Each wall is flat, endless, passes through zero and stands at right angles to its row. A trip goes straight from one point to another. List the walls that it crosses, first one first.

Walls:
(1): |  -2.5 | -14.5 |  29.2 |
(2): | 37.9 | 18.2 | 11.6 |
(3): | 12.8 | 38.4 | -3.2 |
Trips:
|  20.7 | -11.2 |   0.4 | to | -30.0 |  -7.4 | -51.2 | -> 1, 2
| -8.2 |  7.2 | -5.2 | to | -23.1 |   4.6 |  39.9 | -> 1, 3
| 13.2 | 10.5 | -0.6 | to | -25.0 | -11.9 | -14.7 | -> 2, 3
| 14.0 | 36.7 | -3.3 | to |   8.4 | -22.1 | -20.0 | -> 3, 2
|  17.1 | -20.5 | -31.8 | to |  17.1 | -19.0 |  28.4 | -> 2, 1
| -18.7 |  14.9 |  12.9 | to |  14.4 |  13.1 | -14.4 | -> 1, 2
| -15.9 | -11.4 | -11.0 | to |  45.3 | -32.5 |  -0.4 | -> 1, 2
| -7.3 |  5.3 |  0.2 | to | -12.3 |  14.8 |  -1.6 | -> none
